Rows are points. To make a cloud, some directions were put in groups of two or more. Within a group, all points are equally far from the middle, so they leave a hole (a ring in 2 directions, a hollow ball in 3). The other directions are filled evenly. Then the cloud was stretched, turned, moved and blurred a little. Count the holes, and give their numbers of directions, smallest first.

Cloud, 21 rows:
[[ 21   7  35]
 [  3 -16 -31]
 [-31 -39  20]
 [ 21  -8  31]
 [-21   2 -29]
 [  5 -10  55]
 [ 30  55 -14]
 [-25  36  22]
 [ -9  18  58]
 [-23  28 -21]
 [ 16  -2  42]
 [-25  24 -22]
 [ -9  40  21]
 [ -6 -37  28]
 [ 20  38  16]
 [ 47  16   1]
 [ 26  -6 -55]
 [  7  54 -33]
 [-11  36  31]
 [  3 -31  10]
 [-37  29  37]]
Holes: 1 (2)

Cloud, 30 rows:
[[ 12   1 -36 -41]
 [-11  25 -22  21]
 [-43   5 -34  25]
 [-15 -18 -11 -36]
 [ 22 -12 -26  17]
 [-42  37   6 -32]
 [  8  -4  30 -53]
 [  0  19  40 -40]
 [-30  18 -33 -19]
 [  0 -39 -41  -5]
 [  1   8 -58 -19]
 [ 15 -18 -33 -22]
 [ 31 -11 -28  -5]
 [  8 -25  31  33]
 [ 15 -23 -26  10]
 [ -6  60   3 -15]
 [ 38  14 -21  -9]
 [-11 -43  -1  30]
 [-24   7 -19  40]
 [-12 -33  23 -32]
 [-15   8  -4 -34]
 [-31  31  17  40]
 [ -9  18 -36  31]
 [ 13 -15  -3 -33]
 [-43  26  11 -37]
 [  3 -40 -13   4]
 [-10   1  53 -22]
 [-18 -27  14  -8]
 [-21  -1 -32 -29]
 [-10  -6 -23 -36]]
Holes: 0

Cloud, 74 rows:
[[-18  10 -12  16 -43  -1   8 -20]
 [-25   9 -36  -7 -39  -7  -7   9]
 [-15 -31 -14 -17  24  -2  13  30]
 [  0  19  -5 -23  22 -27  43 -24]
 [-30 -25  11  16   2  15 -36   9]
 [ -1   6 -26 -36 -32   7  -3 -27]
 [-28 -17 -10  -3  -8  28 -12 -20]
 [ -4  27 -45  -5   4   7  11  -2]
 [-18  19 -13  24  11 -22  13 -16]
 [ 11  11  16 -31  16 -12  23 -12]
 [-22  15 -47   8 -32  -9   1   1]
 [-12  13  10 -14  26  13  18 -11]
 [  9  28   3 -17   1  -1  29 -11]
 [  3  20  -6 -45  -5 -36 -17  -1]
 [-19 -10 -11  28 -20   2 -36  -7]
 [-13  42  -6  -4   1 -19 -19  12]
 [-17  -6   0  -9 -27  29   9  19]
 [  2  22   0 -11  -8 -52  -5 -36]
 [-60   4  -4  -5  -6  -4   8 -18]
 [-21   6  22 -37 -18 -15  -3   8]
 [-10  15 -28 -33 -18  -7  24  14]
 [-39   3 -48  23  -2  -2   4  -1]
 [ -3   6 -14   2  -2 -56 -12   7]
 [-42  21 -11 -15  10  12 -17   5]
 [-14 -43   0   5 -12   5  13   1]
 [-25  29 -24 -40 -10 -23   1  -9]
 [-14   6 -12  -3  11 -51 -11 -37]
 [ 11  -5  17 -14 -11  12   2 -29]
 [-30  -1 -53  -8  -4  -9  -8  -8]
 [-28  18  16 -24  -9  -7 -20  28]
 [  4  25  -3  -6 -22 -29   5  17]
 [-10 -21  -5 -21 -16 -43  23 -20]
 [-39  14 -39   9 -29  20   5   8]
 [-15   7 -10  -3  28  -6  28  35]
 [  7   0 -16 -33 -25 -31   2  -8]
 [-39  15   8  -6  18 -25  13   1]
 [  7  21   6  -3  21  -2   0 -29]
 [-24 -31  -4 -26  -8 -35  19 -18]
 [  3 -25 -28 -15  22  10  -8  16]
 [ -4 -28   5  22   9  22  21   8]
 [ -3  29  11 -10 -19   8  16  -8]
 [ -5  -8   6   5 -34  -9   6 -35]
 [  1   1 -14  15  20   8  25 -27]
 [-22  30 -37  -1   3   0  -6 -11]
 [-46 -18   6 -29   8 -17 -19   5]
 [-24   6  38  -7   6 -10  11 -23]
 [-55 -10 -17  -4 -11   1   6  21]
 [ -4 -24  15 -16 -29  -7 -18   2]
 [  1 -13 -46   8  17  13  -3   4]
 [-34   7  11 -47 -10 -19  12  -6]
 [-52  14 -18   4   1  -6  25 -36]
 [ 15  25  10 -20   0 -41   3 -17]
 [ 23 -15  -4 -20 -15  -9  12 -20]
 [ 26  12   1   0  -7   3   2  -4]
 [-15  -8  23  -8   0 -46  14 -22]
 [ -4  -1   5 -26  -9  28  23  -4]
 [-13 -12  -2  21  19 -16   9 -23]
 [-39   8 -32  20 -10  10 -14 -10]
 [ -1  34   5  -9   9   5  -2 -32]
 [  8 -19 -35   9  20 -21  -4   4]
 [-34  -8 -49   2  -5 -22   4 -12]
 [ 19 -23 -18  13 -16 -26  12   7]
 [-11  34 -22 -27 -16   1 -13 -11]
 [-25 -17   0  16 -32  27  22  29]
 [-18 -17 -33   9 -43   4   8 -12]
 [-46 -32 -14  11  -1   9   9  12]
 [-25  -5   8 -50  23   1  -8  -4]
 [-47  15   2   7 -21  -3  25 -12]
 [ -2 -22 -19 -32  15 -17  -8  23]
 [ 12 -13  12 -13  13   4  -8 -33]
 [-15  -3  -4  22 -12  21  17 -29]
 [-47  -7  -4 -12  27  -6  -5  -1]
 [-47  16 -35   4 -32  -3  22 -22]
 [-23  10  25 -11 -20   5  13   1]]
Holes: 1 (6)

Cloud:
[[  0   3 -16  21  37  30  19 -15  17]
 [-10 -25  43  -2  -2  27  25  -2 -19]
 [-35  -7 -38 -30  16  30  -8  20  16]
 [  2 -39   5  21  43  -1 -12  24  38]
 [ 21 -22   8  -8  28  29  -8 -17  -4]
 [-18 -20  19  18  -7   9  41  19  -8]
 [-12 -29  28 -26 -28 -14  27  27   7]
 [-17  10  15 -25   1   2  16  33  15]
 [ -7  -2 -28 -42 -23   9  29  16  -6]
 [-13   1   9  -7  36  44  23  -2  13]
 [ 12  11  -8 -12  23  19  21 -22 -22]
 [ 21  23 -33  18  17 -10  20  33  11]
 [-21 -17  18 -54   9   6  19  -8   9]
 [ -9 -12   5 -36 -12  32  -3  44  39]
 [-43  -6  21  -2  44  -8 -13  46  -4]
 [-16   0  46   0  32   4  -8 -24  41]
 [-12  13 -42 -21  35  14  11  12  32]
 [ -7 -21  27 -24  13   4  -5 -36 -14]
 [ 10  -2  22 -38 -31  17  -4  50  -5]
 [-32   3  -5 -23   1 -32   5   5  22]
 [  6   7 -22 -36  13  47  10 -11  20]
 [ 21  -2 -24  -1   0  23  47 -11  40]
 [-33  21  -1 -10  39  28  43   9  19]
 [ 35  -9  26   5   5  -6  24  59 -15]
 [-17 -10  15 -14 -36 -16  17  20 -23]
 [  7  -8   2  -1  -1  15  41  32   9]
 [ -5 -24  20   0   8  48  28   3  -8]
 [-26   3  32 -12  22   2  46  33  14]
 [  7 -11   8   1   0  10   1  -8  46]
 [-26 -15  -1  24  17  31  49 -15  59]
 [ -4  -2  32   3  34   0   4  60  46]
 [-18 -18 -12 -13  29  19  -3  57 -11]
 [ 25  17   1  -7 -33  19   5 -14  13]
 [ -7  -5  31 -21   1  16  11   3   4]
 [-12 -14  19  -3 -13 -22  43   5   0]
 [ -1 -16 -12  51  24  -1  10 -22   6]
 [-31 -29  10  -2  11 -17  30  -1  38]
 [-23  -7  11 -15   9 -21  35  18  43]
 [-18  -8  12 -22 -11   5 -21  32 -23]
 [ 26  21  -8  18  -8  14  17 -13 -14]
 [ -6 -48  24 -17  39  20   6 -31  -6]
 [-31 -27  12  10 -46   7  27 -16  34]
 [-21 -10 -15  41  20  33   4  32  19]
 [ 23  22 -45  -5   1  15  23  37  26]
 [ 22 -23 -31 -21  36  31 -37   0  23]
 [ 13 -25  -7  47   9   7  -7  40  24]
 [  5 -34   2  29   1  22   2  40 -28]
 [-41  16   1 -19  27 -29  10  19  28]
 [ -4   5 -18 -14  33 -13  42  -7  13]
 [-11  22  11  35  24  -8  30   2   6]
 [ -8   1  20 -21  15 -19  32   7   4]
 [-33 -44 -17 -15   0  19  18 -23  52]
 [-14 -17 -21  -2  27   6  -5  -4 -26]
 [ 11  36  31 -28  46  19  23  22   1]
 [ 27   3 -26   1  27 -12  50   0  59]
 [-51   8 -10   9  34  29  52   6  37]
 [ -9 -19 -25 -23  45   8  41 -11 -13]
 [  5  17  22   0 -21   1  -1  20  27]
 [-30  18 -20  -9 -24 -19  21   8  25]
 [ 10 -31  16 -12  42  37 -16  18   7]
 [ 36 -18  13  36  10  18  17 -20 -25]
 [-19 -19  18  46 -11  34  10  19   0]
 [ 30 -14 -22  14  21   5  -6  -4  -9]
 [  0 -12  -9  43 -12   2  37  12  -7]
 [ 13  19  26 -16  19  -8  12  30  31]
 [-36  -9   1   7  29  42  43   2  49]
 [  4  -9  37  -9  17  26 -22   8  12]
 [ -7  -9   0  -1   0  41 -17 -14   8]
 [ -5 -25  -4  28  14  28  32  31  -3]
 [-38  -2 -32 -35  31  25  -2  41   9]
 [ 16   3 -41 -27 -21  12  34 -17  -4]
 [ 11 -16   8   0 -29  11  43  19  10]
 [-15 -15 -19  26 -11 -23  28  14  14]
 [ 12   7  -6  20  34 -14 -51  21  18]
 [-27  -6 -24  18 -35   6 -27 -38   8]
 [ 46   0 -37  -6 -33  -6  18  12  33]
 [-21  26   7  -4  51  25  -6  -5   0]
 [  7  12  13  11 -13  -1 -42  21  -9]
 [-29  10 -13 -33 -21  18  -6  26  26]
 [  9 -32  27  19  -8 -10  26  29 -21]
 [-17 -30  10   4  25   1 -11  46  -4]
 [-18 -38  20  -4 -26  -2  -1  36  -7]
 [-39   9  -2 -32  31  27   4 -21  16]
 [ 25  19 -28 -21  37  -8  29  32  -5]
 [-28 -16  34  12  46 -12  25  26   5]
 [-12 -18 -25 -13   5  33 -22  28  26]
 [-23   8  -5 -27  35  11  23  -3   7]
 [-14 -13 -25  -8  10  45 -35 -24  -7]
 [ -1 -16   3  51   1  41  14  18  13]
 [ 20 -25  13  -6  26  13   9  29   0]
 [-16  -5   6   4 -32  27  -8  34  42]
 [-16   7  13  15   7   6  -5  16 -22]
 [ 16 -16  22 -15  10 -21   9  13  18]
 [ 13  -4 -38  30  23  15  20   5   9]
 [-16 -35  -7  56  -6  14  27 -20  -6]]
Holes: 0

Cloud (89 x 9):
[[-12 -33  37  -9  32   7 -16 -25 -27]
 [  1 -15  14   4 -20   3 -31   2 -24]
 [  5  -5  18  40   0  27   2 -10 -11]
 [-14  16 -10 -35  11  54  11   4  14]
 [ -3  -5  31 -18  31  -9   9  42   0]
 [ 24  41  13 -20  49  12  -8 -16  12]
 [-15   8  33 -21 -26 -10 -14 -32 -15]
 [-11   8  -1 -21  17  40 -16  33  18]
 [  7  46 -10   9  13 -26   4  41 -16]
 [ -5  36  -2 -15  28 -21  -1  28   9]
 [  4 -32   6   1  -6  32   3  15  38]
 [ -7  32 -23   7   2 -27  21   9  40]
 [-24  15  53  -9  29  28   0 -33  18]
 [-29 -11   4 -25  15   2 -27  -7  33]
 [ -2  35   4  30  51   4   0 -31   4]
 [-35   7  -6  -3  42  12  -9   2  21]
 [-21  14  33 -34  10   4 -33  27   3]
 [-21  40   3 -27  19 -26  -5 -28  -1]
 [-11  12  40 -24 -30  -4 -21  10 -10]
 [ 13  38  -7 -40   2  16   7   3 -12]
 [-25 -21  18   2  15   5  -9  25   7]
 [ -3  16  33 -38 -28   1 -17 -12  18]
 [-33  -9 -14   2  19  -7 -15  36 -17]
 [-22 -11   9   5 -19 -14   7  47  -3]
 [ -6  12  26   8  -6  -1   1 -42  14]
 [-37  33  24 -14  35  11 -13   1 -33]
 [ -7 -19  17  -7  55  27 -22 -18 -11]
 [-10  15  15   2  18 -30  28   0  29]
 [-12 -26  23   3   8 -18 -20 -24 -15]
 [ -7  35   3 -34  24 -24  16 -13  -3]
 [  9 -19 -35   8 -14  16  16 -23  15]
 [-17   4 -14 -50 -12  -8  19   9  -4]
 [ -3   7  -1  31 -16  19 -12 -23   2]
 [-40 -30 -15 -28 -17 -12 -21 -23 -16]
 [-39   8  -1 -44  40  20   3 -11  -7]
 [-36   6 -28  10   2  19  55 -11   5]
 [  0 -23   6 -25  24 -23 -29  -4   5]
 [ 10 -19 -11 -14  49 -18  11   3  -2]
 [-10  10   2 -26 -30  33  -3  20  21]
 [-21 -16   2 -54  17 -33 -14   3   4]
 [-38 -18   3   8  18 -12 -11  13   3]
 [ 32 -17 -21   0  41 -20  33   3   3]
 [-26  -8 -60  18   7   3  17   5 -12]
 [-10  -8   7 -49  30 -14   5  -4  23]
 [-27 -20  -4 -19  15 -28  17  -8  12]
 [ 22  19  14 -23  48  -3 -22 -21  -7]
 [-20 -18  -6  16  37  21   1  26 -14]
 [ 28  43   1  19  51 -10  29  -2  19]
 [ -9   2 -49  35  28   2  10   5 -29]
 [-27  -9  31 -42  22  29  12  -3  -5]
 [-33   5 -26  -5  43  13  -9  -7  22]
 [  8 -19  -6 -48  37   4  -5 -21  29]
 [  8 -14 -31   8  -5  28 -10  19 -11]
 [ 12  22 -22  -7   1  26 -35 -11  -4]
 [  4  24   8 -15   2  22   6   3 -40]
 [ -4 -22   5   2  -5   6   8  17  43]
 [  2 -27   8 -22  41  28  18  -8  20]
 [ -1 -30  14   9   4  36 -26  -9  12]
 [-16 -27 -14   8  34  23  29  -1 -26]
 [-13 -13  -4  -3  21 -20 -13  35   7]
 [ 36 -12   3  21  20  -8 -11  38  -9]
 [  9 -26 -22 -36 -26  21 -19   5  -7]
 [-14  -4 -27  -2  53  -2   8  -1  14]
 [ -9   8  23  -2  13  56  14  12  26]
 [ 23  26 -24   6  43 -13   8 -19  -3]
 [ 20 -26  -8  12  38  15  26  27 -15]
 [ -5  -8 -27   0  35 -15  13 -37  -8]
 [ 20 -19 -31 -19   8 -41  14   6   5]
 [  5   8 -17  -4  23 -11  -3 -50  12]
 [ 26 -25  -2 -17  17  25   4  19 -27]
 [-29  -6 -14  11   9  -8  -5  21  18]
 [ -6 -29 -18   1   2  14  44  23  -8]
 [ 17  35 -19   9   7  -3 -20  -4   7]
 [  5  24 -30  31 -15  21  26 -20  -6]
 [  5   3  34   4  27  -7 -14 -33   0]
 [ -5 -34  19  -5  -8  18  -4  -9 -42]
 [-15  33 -25 -26 -20  -8  12  16 -13]
 [ 10  -6 -26 -16 -21  24 -22  -8  -9]
 [ 27   2  -9  -3  39  29 -33   4  20]
 [  0 -28   2 -10   5  19   9 -15 -37]
 [ 24  24 -40  28  23  -8  -2   3   2]
 [ 23   3  13 -23  44   7 -16  -2 -32]
 [-21  -4 -37   0  28  48 -12 -27 -11]
 [ 37  23  10 -39  36  -6  -4 -15  -7]
 [  1   7   3 -47  40   9  13 -12  47]
 [ -6   9  11  23   9   7 -30 -18  -7]
 [-14 -12  27 -23 -21  14  -4  27  14]
 [-18   5 -17 -17  43  -4  -3  -1  33]
 [-14  22  30 -10  25 -19  20 -30  -4]]
Holes: 2 (2, 4)

Cloud:
[[-14   0  -4  10 -17  -5 -33 -22 -41]
 [ 16   9  -6   1 -17 -18 -38  11   7]
 [  2  -8  24  24  11   4  11  24  -5]
 [  6  27  -6  22  13  31 -15  -3 -16]
 [  4 -14 -17  20   1  22   9 -37   0]
 [ -1 -19   3  24 -10  -4  19  10  16]
 [-22  39  -2   6 -31  -7 -10 -33  22]
 [ -1  12 -27  40   8 -16  -7  -6   5]
 [  3  22   5   7 -18  11 -34  -5   9]
 [  0  29  14 -28  -8   4 -26  -8  -9]
 [  5   5  29 -46  -7  -5  -6  -3 -12]
 [-11 -27   8 -17  -6 -48  -1 -17  20]
 [-12  14  -5 -29  15   9   9  -1  21]
 [ -2  17   5  38  -1 -11  -7 -60   8]
 [  5  13 -12  -5 -16 -46  13 -51  21]
 [  7  12 -10 -24   5 -32 -11 -52  -6]
 [ -5  40  17  20  -3  -8 -18 -25  30]
 [ 30  16 -29 -21   8  -6  -2  -7 -30]
 [ 10 -24  -5  13 -19  21  -6  -7  16]
 [ 29   0  26   3   9 -24  -1 -26  -4]
 [  3  26  -9 -20 -13 -36  -3 -33 -13]
 [-26   3 -14  -9 -21 -26 -23  -9  -7]
 [-13  14  48 -11   2  -7  17 -33  20]
 [-35  41  28 -10  21 -15   7 -17   9]
 [ 12   3   0  31 -31  -3   7  12 -10]
 [  9  15  31 -16  -1  -4  27  -8   9]
 [  6   2   6   9 -29  38 -17  -3 -29]
 [ 25  17  -4  22  -9 -20 -34 -16 -18]
 [-12  27  17  29  40 -20 -13  -6 -11]
 [ 13   3  -1   8 -29 -29   5  26  -1]
 [ -1 -35 -23   1 -29  26  -5 -11 -21]
 [ 10  32   1  11  -2 -27  -2  23  25]
 [  0 -12  11  10 -11  36  -2   7 -20]
 [-29 -10   0 -15 -12  -7 -14   0 -17]
 [ 13  -8  -8   3 -11  -1  27 -13  22]
 [-21   2  18  43  -3 -10  -1 -16 -19]
 [  7  14  39  19  -5 -30  -5  17  -2]
 [ -4  29  -8  -2  -9   4  -1  12  27]
 [ 14  12 -16  -7  10  20 -33   2 -10]
 [-14  11  -5  18  12 -41 -16   8  -8]
 [-20  -3 -21  -4 -27 -23 -18 -15 -26]
 [ 14 -18 -26 -14  20  16 -17 -36 -15]
 [ -5   8  -5 -21 -37  -1   5 -54  29]
 [  3  24  -2 -38 -14   0 -15 -38   6]
 [-23 -33  -4   1 -17  -9  -6 -23  25]
 [ -7 -14  20 -28   1 -44   2 -20   8]
 [-17   4 -16 -16   7   1  -9 -51  14]
 [  1   5 -10  31  20 -33 -12  21  11]
 [ -5  -3 -24  21   1  24 -35 -10 -19]
 [  4   0   5   9 -45  31   5 -22 -16]
 [ -8  15 -21   2 -10 -27 -34 -30 -13]
 [  8  30  15 -18  12 -11 -39 -15  -9]
 [ 20 -14   8   5   2  36 -10 -19  -5]
 [ -1   7 -52   0  -7 -34   3 -15  -5]
 [  1  21 -15   2   9 -39  -3 -50   1]
 [ 26  11 -21  -8   5  27 -29 -28  -5]
 [ -5   5   7  -6 -49  23  -4 -30 -18]
 [  0   7   5  22 -42  22 -15  -5  -3]
 [-16  -9  -3  20 -16 -19  17 -18 -29]
 [-14  30  16 -12   2 -29  13 -25 -23]
 [  0  -9 -52 -11  -7 -31 -13 -42   8]
 [ 20 -18 -15  -3  10  15 -21 -15  13]
 [ 10  19 -11 -25 -24 -20  -3 -35 -30]
 [-44  10   0 -10 -17  -8   1  -4  15]
 [ 32  21 -36   9 -20 -28 -14 -31   6]
 [ 28  -4  44   3  21 -19 -18  -3 -16]
 [  0  -1 -21  16   9 -30 -19  23  -9]
 [-17  30  35  27   6 -32 -10   0  -3]
 [ 14  17  -7 -14 -18 -16  25   0  -1]
 [  2   2  11  30  -4 -19 -25 -23 -43]
 [ 34 -19 -30   8   3  23 -31 -26 -19]
 [ -3 -14  13  -5 -24 -41   1 -19  -4]
 [  3 -18  -3  38  -8  -2  10   5   8]
 [-36  -3  21  22 -15   2   1 -13  -4]
 [  3 -13  -3  27   0 -22  -1  31 -12]
 [ 22   0   1  40 -23 -12  -4   7  -4]
 [ 31  -8   5  20 -12 -13 -31  -7 -15]
 [-24  11   7   5 -33 -43  20 -16   9]
 [-12   3  -8  12 -19 -25 -32 -15 -25]
 [  0   9  10 -36 -13  22   5   2  -4]
 [ 26   9  28  26  26  19  -5  -9  -4]
 [  2 -25  -4   1  -4 -28  -8 -41 -12]
 [ -1  -8  -2  -1  12 -10  -7  20 -48]
 [ 10   4 -20 -24 -47 -26  -4  -9  -5]
 [  1  14 -28 -17 -43  16  -8  -8   4]
 [  7 -11  11 -19 -14  33  -2   3 -24]
 [-14  32  17   8  -8 -11 -28 -19  40]
 [ 25  15   0  10  13  20   2 -31   7]]
Holes: 3 (2, 2, 3)
